Each wall is flat, endless, passes through zero and stands at right angles to its row. A trip goes straight from one point to another. List the walls that it crosses, first one first.

Walls:
(1): 39, -24, -35
(2): -32, -23, 15
(3): 8, 70, -16
(4): 12, 0, 25
(5): 24, -3, 21
(6): -3, -38, -13
(7): -14, 29, 10
(8): -14, 47, 18
Trips:
-12, 58, -12 to -2, 25, -45 -> 1
18, -21, -5 to -3, -49, 24 -> 2
-20, -86, -20 to 37, -19, 8 -> 5, 4, 2
-46, 40, -6 to 0, 16, 8 -> 2, 4, 5
-6, 12, 16 to -15, 19, 17 -> 5
23, -25, -8 to 20, -33, 21 -> 2

Walls:
(1): 3, 24, 22, -16, -48, 0, -22, 5, -28
(2): -12, 26, -36, -2, -34, -11, 12, -23, -30
(3): -9, 1, 26, -42, -11, 5, -16, -35, 36
(4): 19, -4, 8, 18, -6, -9, 30, 2, 27
(5): 7, -25, 53, -33, -49, -65, -13, -2, -21
(6): -1, 15, -30, -20, -40, 15, -25, -23, 19
(7): 26, 5, -10, -6, -1, 8, -12, 3, 11
(8): -17, -43, -24, 22, -28, 65, -23, -52, 12
Trips:
41, 50, 33, -41, 5, 10, -23, -40, -27 to 0, 12, -27, -74, -22, 36, -52, -22, -40 -> 8
2, 29, 44, 37, -10, 38, -7, -40, -44 to 34, 20, 25, 14, -48, -77, 47, 9, -2 -> 5, 4, 8
-20, -16, -31, -33, 0, -20, 8, 5, 34 to 38, 0, 20, -59, 11, 17, 11, -30, -10 -> 2, 4, 1
-9, -27, -4, -11, -17, 1, -11, 9, 27 to -22, -11, -1, 0, 5, -26, 1, -6, 23 -> 7, 8, 6

Walls:
(1): -27, 12, -15, 20, -5, 1, -16, -62, -58, -18, -8, -32, 30, -9, -15, -20, -3, -44
(2): -9, -10, -22, -35, 21, -46, 30, -35, 15, 42, 11, -6, -24, -12, 16, -20, -17, 1
(3): 9, 5, 19, 2, -6, 7, -16, 19, 15, -38, -41, -39, 24, 29, -13, -35, 18, 20
(4): -34, 31, 13, 22, -9, -4, 16, 10, -6, 1, -33, -9, -1, 15, -50, -31, 12, 68
(5): -17, -16, -11, 75, -30, -14, 23, -14, -9, -47, 45, -34, -27, -27, -23, -9, 51, 13
(6): -20, -23, 36, -58, 33, 36, 11, 40, 1, -26, 32, -9, 46, 24, 28, 3, 15, 37
Trips:
-28, -32, 27, -24, 20, 28, -38, -38, -11, -20, -18, -14, 8, 1, 13, -30, 2, -42 to -6, -7, -32, -13, 33, 35, -23, -16, 7, -10, 17, -40, 30, 35, 40, -9, -31, 10 -> 2
13, 0, -22, 14, 49, 41, 30, -26, 22, 31, -62, 40, -35, -8, 3, 33, -34, 9 to -10, 7, -3, 22, -10, 48, -15, 13, 17, -48, 9, 41, 4, -12, 30, 35, -18, 11 -> 2, 6, 5
11, 2, 14, -22, -3, 26, 9, -21, -11, 6, 9, -9, -11, -31, -19, 10, 71, 47 to -31, 11, -24, 2, 31, -16, -4, -34, -24, 42, -12, 34, 17, 29, -13, 16, 17, 19 -> 3, 2, 1, 5, 6
11, 8, 24, -26, 9, -28, -22, 31, -30, 63, 21, 10, -43, 46, -45, -31, -40, 20 to 22, 21, -7, -45, 8, 29, -23, -33, 53, 12, 39, 25, -48, 42, -11, 17, 2, 62 -> 6

Walls:
(1): -9, -15, 54, -12, -32, -4, 38, -4, 23, -1, 15, 3, -3, -15, -25, -1, -25, 1, 31, -20, -8, 5, 2, -23, -8, -17, 21, -7, -5, 22, 11, -43, 39, 16, 29, -9, 23, -64, -6, 13, -17, -10, -23, 39, -9, 26, -3, 14
(2): 2, 15, -36, -5, 33, 27, -8, 4, -17, -33, 32, -1, 32, 4, -10, -47, 59, 19, 29, -17, -14, 25, 1, 21, -43, 11, 14, -6, 10, 6, 38, -38, 15, -4, 17, 25, -14, 28, 8, -19, 15, -32, -19, -9, -43, -25, 6, 6
(3): 4, -29, 4, -11, -28, -27, -18, -6, 37, -30, -6, 13, -51, 17, 38, 37, -45, -39, 85, 23, -6, -15, -11, -6, -40, 48, -10, -9, -7, -14, 42, -24, 12, 51, 41, -13, -33, 32, -41, 33, 28, -13, 25, -20, -4, -16, -25, -20
(4): -19, -26, 7, -20, -40, 3, -2, 29, 25, -4, 13, -29, 9, -32, -48, 37, -1, 18, -18, -15, 18, 6, 23, 45, 36, 5, 62, 7, -24, 24, -8, 13, 5, -2, 22, -18, 21, 21, -8, 8, -22, 6, 13, 20, 26, -16, -11, -7
(5): 26, 1, -31, -45, 25, 10, 22, 10, -11, 59, 13, 15, -37, -3, 34, -18, 23, -24, 14, -21, -20, -37, -19, 31, 27, -15, 28, 21, -19, 24, -7, -2, 40, 19, 35, -24, 6, -11, 38, 26, -23, -43, -7, -11, -22, 45, 11, -44
(6): 13, 1, 15, 34, -21, -21, -29, -30, -26, -5, -23, 22, 18, 25, -17, 1, -19, 33, 10, 8, -46, -61, -11, -17, 23, 30, -6, -6, -30, 17, 12, 23, -29, -8, -37, 13, -26, 28, -6, -9, 6, -25, 21, -4, 5, 33, 5, -9
(7): 11, 0, -36, -3, 5, -9, 27, 22, -46, 29, -37, -20, -4, 3, -51, -6, -4, 4, -19, -43, -9, -42, -6, -40, 20, 33, 40, -37, 20, 7, 28, 7, 1, -13, -5, 26, 4, -34, 9, -19, -52, 16, -18, 29, -11, -2, 41, -29
Trips:
35, -32, -19, -16, -13, 8, -26, 56, 29, -11, 8, -4, 83, -17, -9, 8, -21, 0, 11, 2, -22, 10, 23, -10, -27, 8, 23, 33, -10, -10, 2, 27, 1, 15, 3, -45, 0, 17, 34, -26, 9, 0, 26, -37, 35, -45, 17, -10 to 3, 15, -55, 5, -50, 1, 12, -14, 7, -6, -17, -13, 7, -34, 26, -16, 6, -35, 6, 28, 2, -50, -3, 5, 31, -19, 16, 2, -18, -13, -1, -19, -12, -12, 66, 45, -21, 9, 53, 0, 28, 26, 8, 13, 11, -1, -36, 11 -> 5, 2
-4, 19, -12, 15, -26, -10, -3, -7, 3, -4, -21, -2, 1, -21, 55, -22, -25, -36, -29, 9, 2, 46, -5, 4, 15, -22, 16, -3, -30, 1, -39, 22, 16, 38, 14, -17, -24, 7, 3, 8, 44, 5, -8, 19, 1, 20, 30, 24 to -24, 19, 13, -34, 7, 14, 11, 17, 21, -9, 3, 23, 38, -6, 44, 37, 0, -21, -10, -9, 21, 4, -29, -15, 4, 29, 12, -25, 11, 56, 24, -1, -21, -34, 8, -23, 25, 1, -16, 66, 33, -29, -47, 54, -14, -1, 16, -26 -> 1, 4, 2, 7
-14, 1, 31, -23, 3, -14, -16, 28, -19, -20, -34, -41, 21, 10, 18, -16, -35, 18, -31, 0, -6, -22, -49, -2, 18, 38, 32, 12, 4, 6, 26, 5, -14, 7, -7, -5, -30, 26, 9, 13, -18, 6, 16, -4, -4, -35, 52, -73 to 5, -45, 23, 38, -43, -8, 31, 1, -27, 4, -60, -49, 38, 1, 55, 17, 3, 1, 25, 45, -27, 14, 15, 29, 10, 4, -1, 18, 41, 45, -28, 25, 69, -33, 28, -26, -22, 25, -24, 19, 12, 20, 2, -7, 14, 33, -3, -5 -> 7, 1
-7, 13, 28, -19, 11, -4, -41, 27, 15, 5, 16, -51, 7, 29, -20, 17, -8, 22, 8, -21, 22, 5, -9, 4, -29, 24, 28, -9, -38, 40, 12, -1, -3, 11, -1, 14, 36, 56, -18, -31, -22, 10, -32, -2, -41, -2, -27, -7 to 5, -1, -1, -5, -7, -10, -11, 23, -11, -23, -14, 38, -39, -1, -64, 18, 31, -3, -9, -2, -33, -40, 17, -7, 9, -22, 8, -20, -17, 19, -46, -27, 2, -36, 2, 19, -10, 24, -29, -8, 10, -19, 16, -1, -9, -32, -29, 7 -> 1, 3
-15, -39, 13, -10, 17, 1, -2, -5, 19, -47, -23, -25, 22, -10, -4, 46, 51, -9, -21, 14, 37, 65, -36, 16, 45, 0, -12, -87, -20, -14, -20, 9, -17, -29, -12, -9, -7, -7, -6, 30, -54, -17, 9, -40, 5, -35, -11, 40 to -48, -3, 25, -10, -37, -19, 3, -13, 65, -16, 22, 47, -2, 47, -26, 39, 6, 28, 26, 50, 31, 18, -40, -16, 14, -5, 31, 17, -30, -36, -11, 30, -26, 25, 31, -3, -1, 33, 31, -4, 8, -13, 1, 2, -52, 12, -2, 34 -> 3, 1, 6
